Rows are points. The window is the flat piece filled in between its corners: a triangle in 3 columns, a solid with four corners in 4, and so on. A path goes straight from each point to the next, and from the last back to the first. List the points from which the path goes on through the window.
In the rows, zero is written as 128.

Window (4 x 4)
[[116 102 126 112]
 [211 192 119  95]
 [122 127 121 181]
 [109 117  74 146]]
Path:
(1): [125 132 141 120]
(2): [ 89 142 105 156]
(3): [168 118 126 167]
(4): [145 108 126 116]
(5): [ 94 128 111 114]
(6): [ 84 125  69 123]
(7): [152 111 103 165]
(8): [145  69  82 159]
Through the window after points: 2, 4, 6

Window (8 x 8)
[[ 67 139 144 140 109 173 103 118]
 [178 105 120 159  90  98 110 143]
 [ 92 107 117  86  89 111  54 140]
 [111 109 118  24 159 118 165  89]
 [101  78 120  92 176 157 134 122]
 [124 151 159 129 127 178  47  95]
 [104 170 110 154 143 113 146 165]
 [108 128 146 152 109  87  82 127]]
Path:
(1): [128  92  79 121 133 109 109  94]
(2): [109 143 117 148  97  93  86 119]
(3): [123 109 179 112 109 125  77 153]
(4): [103 121 175 101 134 146  96 186]
(5): [169  95  74 152 109 102 130  73]
(6): [ 97 143 131 139 134 158  75  79]
(7): [139 144 159 121 120 132  88 161]
(8): [ 93 138 158 135 113 147 120 152]
(9): [ 81 150  73 139 139 137  99  93]
(10): [109 122  90 147 137 131 131 111]
(11): [ 93 152 178 106 131 111  98 184]
(12): [143 126 219  79 115 143 124  92]
(13): [ 97 134  68 112 152 148  75 112]
(14): [ 90 132 114 113 136 146  74 102]
(15): [102 120 155 107 118 126 101 132]
(16): [115 138 165 100 134 130  90 131]
Through the window after points: 4, 6, 8, 10, 12

Window (9 x 9)
[[ 65 166 126 141 117 151 120 120 193]
 [198  98  77 103 168  96 142 110 103]
 [104 137 136 118 171  81 120  63 142]
 [103 124 136 112 123 106 146 118 110]
 [171  90 118 139 138  81 128 129 142]
 [136 176  99  79 167  86  68  91  66]
 [191 122 156 166 119 130 175 140 126]
 [112 125  66 135 200  89 107 128 134]
 [129  72  79 174 163  88 126  82 141]]
Path:
(1): [147 111 116 148 138  76 135  95 138]
(2): [109 143 106 135 140  98 160 112 154]
(3): [145 103 144 133 125 127  95 130 132]
(4): [ 93 104 117 144 167 150 119 117 152]
(5): [103 194 114 128  91  98 126 107 181]
(6): [134 151  67 155 122  76 142 103  93]
(7): [124 132 138  91 158 110 104 108 109]
(8): [159  84 106 112 175 137 105 165 131]
Through the window after points: 2, 4, 6, 8

Window (12 x 12)
[[150 174  87 158 124 162 143 124  94  89 101  46]
 [124 132 178  91 166 115  50 115 103  88 108 136]
 [144  80  78 137 159  85 155 149  80 203 108 128]
 [139 119 155 146 191 117  98 107 113 173 145 134]
 [129 154 134 120 151 163 112 219 109 102 149 133]
 [128 126 136 179 144  89 194 102 143  74  74  93]
 [118 133  89 176  93 144 183 103 112 106 146 110]
 [138 120 110 149 148  77  91 108 169  90  83  69]
 [222 115  92 156  95  97 155 135 130 105 104  91]
 [107 167 212 166  96 115  95 151 140 106 112 145]
 [151 104 109 121  81 190 162 137 164 151 106  64]
 [159 120 103 115 161 116 100  82 154 178  80 148]]
Path:
(1): [122 153 148 105 146  85 149 102 129 133 118  96]
(2): [132 165 145 148 102 111 151 142 143 111 128 102]
(3): [102 101 148 186 121 157  94 104  98 112 106 162]
(4): [152  72 113 206 160 150 104 113 116 111 102  95]
(5): [129 150 124 116 122 116 130 128 128 112 122 117]
(6): [149 147 124 107 140  76 124 126 126 157 115 110]
(7): [143  99 119 177 150 144 135 126 123 108  84 112]
(8): [146  48  97 178 148 119 120 123 133 127  78 102]
(9): [150 178 110 110 140 118 138 109 130 136 121 102]
(10): [130 135 137 127 145  96 138 130 118 137 121 100]
(11): [148 115  71 181 142 143 124 134 106 112 112 154]
(12): [162  94  99 174 149 139  66 128 148  90  68 126]
Through the window after points: 2, 4, 12
